Each wall is flat, endless, passes through zero and stands at right angles to its row. A trip goes straight from one point to another. Which walls does it cross, in order?

Walls:
(1): [-0.29 -0.26  0.77]
(2): [ 0.28 -0.47 -0.12]
(3): [ 0.01 -0.14 -0.21]
(4): [-0.85  0.36  0.09]
Trips:
[0.56 0.36 0.45] to [ 0.28 -0.34  0.38] => 2
[ 0.31 -0.04 -0.33] to [0.03 0.32 0.02] => 2, 3, 4
[ 0.19 -0.45  0.14] to [ 0.30 -0.53 -0.21] => 1
[0.18 0.65 0.14] to [-0.19  0.26  0.27] => 1
[-0.49  0.27 -0.28] to [-0.90 -0.35 -0.14] => 1
[0.19 0.83 0.27] to [-0.30  0.12  0.54] => 1
[ 0.08 -0.28  0.07] to [-0.32 -0.13 -0.41] => 1, 4
[-0.82 -0.11  0.07] to [ 0.24  0.28 -0.27] => 3, 1, 4

Walls:
(1): [-0.42  0.57  0.14  0.15 -0.68 -0.76  0.12 -0.49]
(2): [ 0.23 -0.36 -0.46 -0.29  0.42 -0.08 -0.51 -0.41]
(3): [ 0.71 -0.12  0.26 -0.72  0.34 -0.05 -0.27  0.31]
(4): [ 0.21  0.34 -0.16 -0.81  0.31  0.64  0.06  0.56]
(5): [ 0.32  0.22 -0.63  0.28 -0.22  0.43  0.41  0.41]
(6): [ 0.44 -0.31 -0.20 -0.04  0.30  0.40  0.53 -0.11]
Trips:
[ 0.44 -0.23  0.41 -0.07  0.06 -0.97 -0.57  0.20] to [ 0.36 -1.04 -0.69  0.30 -0.46  1.10  0.16 -0.48] => 1, 6, 5, 3
[-0.01 -0.25  0.24 -0.09  0.14  0.02  0.09 -0.28] to [ 0.74 -0.64  0.67  0.42  0.49  0.09 -0.03 -0.37] => none
[ 0.59  0.03  0.33  0.04  0.09 -0.74 -0.58  0.63] to [ 0.04  0.36  0.59 -0.25 -0.43  0.09 -0.21  0.19] => 1, 2, 4
[-1.06  0.22  0.66 -0.07  0.65 -0.25 -0.04 -0.26] to [-0.33  0.96 -0.44  0.12  0.81 -0.28  0.16  0.28] => 4, 5
[-0.01 -0.08 -0.20  0.62  0.38  0.33 -0.06  0.01] to [ 0.17 -0.28 -0.79  0.22  0.02 -0.28  0.11  0.16] => none
[-0.40 -0.23 -0.10 -0.29 -0.57  0.06  0.52 -0.08] to [ 0.02 -0.01  0.39 -0.06  0.35  0.37 -0.23 -0.90] => 5, 2, 1, 3
[-0.67  0.15  0.66 -0.11 -0.17 -0.08  0.14 -0.17] to [ 0.61 -0.67  0.36 -0.64 -0.59  0.33  0.10 -0.09] => 3, 4, 6, 1, 2
[-0.11  0.67  0.07 -0.07 -0.50  0.47  0.33  0.38] to [-0.23 -0.23  0.27  0.48  0.00  0.09 -0.77 -0.30] => 4, 5, 2

Walls:
(1): [ 0.47  0.20  0.04 -0.09 -0.97  0.24 -0.15  0.31  0.04 -0.51 -0.13]
(2): [-0.24 -0.17 -0.17  0.44  0.32  0.29  0.20 -0.23 -0.16 -0.09 -0.54]
(3): [ 0.39  0.80  0.09  0.28 -0.07  0.38 -0.75  0.45  0.83  0.39 -0.48]
(4): [-0.72 -0.45  0.34  0.56 -0.27 -0.03  0.15 -0.03  0.23  0.87  0.01]
(5): [ 0.29  0.36 -0.30 -0.62  0.05  0.07  0.12 -0.53 -0.04  0.50 -0.49]
(6): [-0.16  0.30  0.01  0.08 -0.45 -0.21  0.03  0.98  0.62 -0.52  0.70]
(7): [-0.62  0.47  0.61 -0.24 -0.48  0.44 -0.59 -0.11  0.17  0.04 -0.24]
Trips:
[ 0.04 -1.18  0.02 -0.61 -0.65 -0.36 -0.33  0.15  0.44  0.31  0.18] to [-0.14 -0.51  0.34 -0.13 -0.49 -0.32 -0.03 -0.19 -0.15 -0.69 -0.50] => 7, 6, 2, 4
[ 0.58 -0.39  0.66 -0.61  0.30  0.26 -0.36 -0.67 -0.24  0.52 -0.08] to [ 0.38 -0.52  0.26 -0.16  0.25 -0.13 -0.28 -0.13  0.34  0.29 -0.04] => 4, 3, 7

Walls:
(1): [ 0.43  0.32 -0.42 -0.14 -0.02 -0.01  0.01  0.00  0.75  0.15  0.08  0.22
 -0.25 -0.14 -0.63 -0.73 -0.66  0.00]
(2): [ 0.06  0.33  0.06  0.23 -0.22  0.26  0.92 -0.56  0.87 -0.52 -0.85 -0.89
 -0.02 -0.13  0.40  0.23  0.54 -0.89]
(3): [ 0.10 -0.82  0.44  0.44  1.09  0.32 -0.31 -0.53  0.10 -0.06 -0.63 -0.41
 -0.64 -0.07  0.32 -0.23 -0.18  0.17]
(4): [-0.07  0.23 -0.53 -0.25 -0.40 -0.15  0.26  0.38  0.18 -0.48 -0.38  0.45
  0.62  0.46  0.37  0.02  0.48 -0.14]
(5): [ 0.18 -0.09  0.15  0.77 -0.19  0.05  0.31 -0.36 -0.10 -0.49  0.59 -0.40
  0.15  0.47 -0.46 -0.16 -0.54  0.05]
(6): [ 0.28  0.38 -0.71  0.22  0.60  0.09  0.64 -0.09 -0.67  0.22  0.11 -0.23
 -1.09 -0.02  0.69 -0.23 -0.06 -0.29]
(7): [ 0.09 -0.43 -0.33  0.74 -0.16 -0.62 -0.04  0.27  0.53 -0.03 -0.45 -0.16
  0.04  0.39  0.07 -0.78  0.23  0.04]
(8): [ 0.17 -0.34 -0.60  0.75 -0.45  0.32 -0.18  0.29  0.18 -0.06  0.09  0.15
 -0.50 -0.73  0.02 -0.61 -0.58  0.48]
(9): [ 0.26  0.34  0.17  0.18 -0.41  0.10  0.19  0.22 -0.30 -0.71 -0.37  0.06
 -0.27  0.19  0.32 -0.28 -0.07 -0.10]
Trips:
[-0.20 -0.01 -0.50  0.55  0.87  0.59  0.03  0.17  0.52  0.07 -0.29  0.09
  0.12  0.31 -0.01  0.73  0.05  0.05] to [-0.48  0.28  0.16 -0.35 -0.36  0.23  0.28  0.81 -0.46 -0.62 -0.06 -1.05
 -0.26 -0.36 -1.02  0.09  0.25  0.24] => 7, 5, 6, 4, 3, 9
[-0.15 -0.29 -0.24  0.27 -0.03 -0.14 -0.08  0.08  0.04  0.13  0.36  0.54
 -0.17 -0.31  0.00 -0.05  0.58  0.02] to [-0.27  0.12 -0.61 -0.52 -0.39  0.04 -0.04  0.27 -0.32  0.33 -0.22 -0.30
 -0.03  0.02  0.26 -0.07 -0.92 -0.02] => 1, 7, 9
[-0.27  0.13  0.34  0.18  0.33 -0.50  0.42 -0.61  0.65 -1.00  0.48 -0.31
 -0.27  0.13  0.56 -0.10 -0.59  0.45] to [ 0.41 -0.31 -0.05  0.29 -0.02  0.25  0.02  0.42 -1.05 -0.42  0.40 -0.81
 -0.33 -0.05 -0.56  0.31  0.10  0.52] => 1, 7, 2
[-0.33 -0.49 -0.01  0.12  0.12  0.35  0.18 -0.43  0.20 -0.53  0.16  0.37
  0.28 -0.60  0.56 -0.23 -0.26  0.01] to [-0.59 -0.29  0.59 -0.03  0.06 -0.35 -1.25  0.18 -0.49  0.21  0.68  0.21
 -0.15  0.51  0.43 -0.02 -0.01 -0.32] => 4, 9, 2, 5, 8

Walls:
(1): [-0.14  0.29  0.27  0.59  0.68 -0.14  0.59 -0.41 -0.12 -0.83 -0.67 -0.15
  1.04  0.19 -0.21  0.51 -0.66  0.36 -0.10 -0.04  0.16  0.20 -0.11  0.16]
(2): [ 0.76  0.23 -0.26 -0.11 -0.20  0.13  0.08 -0.49  0.28  0.69 -0.50  0.01
  0.30 -0.33  0.09 -0.12 -0.09 -0.32 -0.12 -0.32  0.08  0.07  0.40 -0.35]
(3): [-0.08 -0.25  0.88  0.00  0.51 -0.04  0.76 -0.93  0.14  0.46 -0.25 -0.08
  0.02  0.30  0.06 -0.29  0.56  0.11 -0.12 -0.09 -0.21 -0.19 -0.20 -0.35]
(4): [-0.52 -0.39 -0.02 -0.23 -0.12 -0.23 -0.13  0.41 -0.05  0.09  0.04  0.47
  0.28  0.67  0.42  0.71 -0.29  0.02 -0.37  0.16 -0.08  0.16 -0.60  0.69]
(5): [-0.62  0.11  0.35  0.15 -0.61 -0.44 -1.07 -0.17 -0.27  0.31  0.27 -1.04
  0.10  0.27 -0.31  0.03 -0.66 -0.10 -0.78 -0.07  0.44  0.03 -0.13  0.24]
(6): [-0.91  0.03  0.58  0.48  0.47  0.64 -0.03 -0.11  0.44 -0.11 -0.80 -0.32
 -0.40 -0.48  0.02 -0.47  1.11  0.02  0.13  0.29 -0.15  0.09  0.42 -0.24]
Trips:
[ 0.21  1.22  0.11  0.05  0.00 -0.52  0.27  0.46 -0.56  0.14  0.86 -0.24
 -0.39  0.27  0.01  0.25 -0.85  0.23 -0.41  0.24  0.03  0.05 -0.12 -0.07] to [-0.55 -0.68  0.34  0.00  0.40  0.03 -0.35 -0.40  0.38 -0.62  0.72  0.51
 -0.70 -0.11  0.10 -0.43  0.28 -0.02 -0.51  0.13  0.18  0.34  0.14  0.28] => 1, 6, 3
[-0.48 -0.04 -0.35  0.53  0.42 -0.09  0.19 -0.63  0.34 -0.09  0.42 -0.54
 -0.27 -0.51  1.09  0.13  0.13  0.09 -0.34  0.01 -0.44  0.03  0.46 -0.36] to [ 0.34  0.16  0.27 -0.02 -0.02 -0.20  0.62 -0.09  0.53 -0.32  0.01  0.64
  0.51 -0.20  0.25  0.76 -0.26  0.21  1.08 -0.64  0.22 -0.13  0.17 -0.22] => 6
[ 0.36 -0.21  0.03  0.37 -0.49 -0.43 -0.80 -0.10 -0.16  0.53 -0.35 -0.30
 -0.31 -0.68 -0.39 -0.41 -0.82 -0.54 -0.32 -0.15  0.45  0.49 -0.73  0.28] to [ 0.10  0.30  0.25  0.30 -0.14 -0.14  0.20 -0.56  0.69 -0.12  0.39 -0.29
 -0.44 -0.31 -0.39 -0.82  0.22 -0.12 -0.20 -0.24  0.23 -0.06  0.43  0.31] => 6, 3
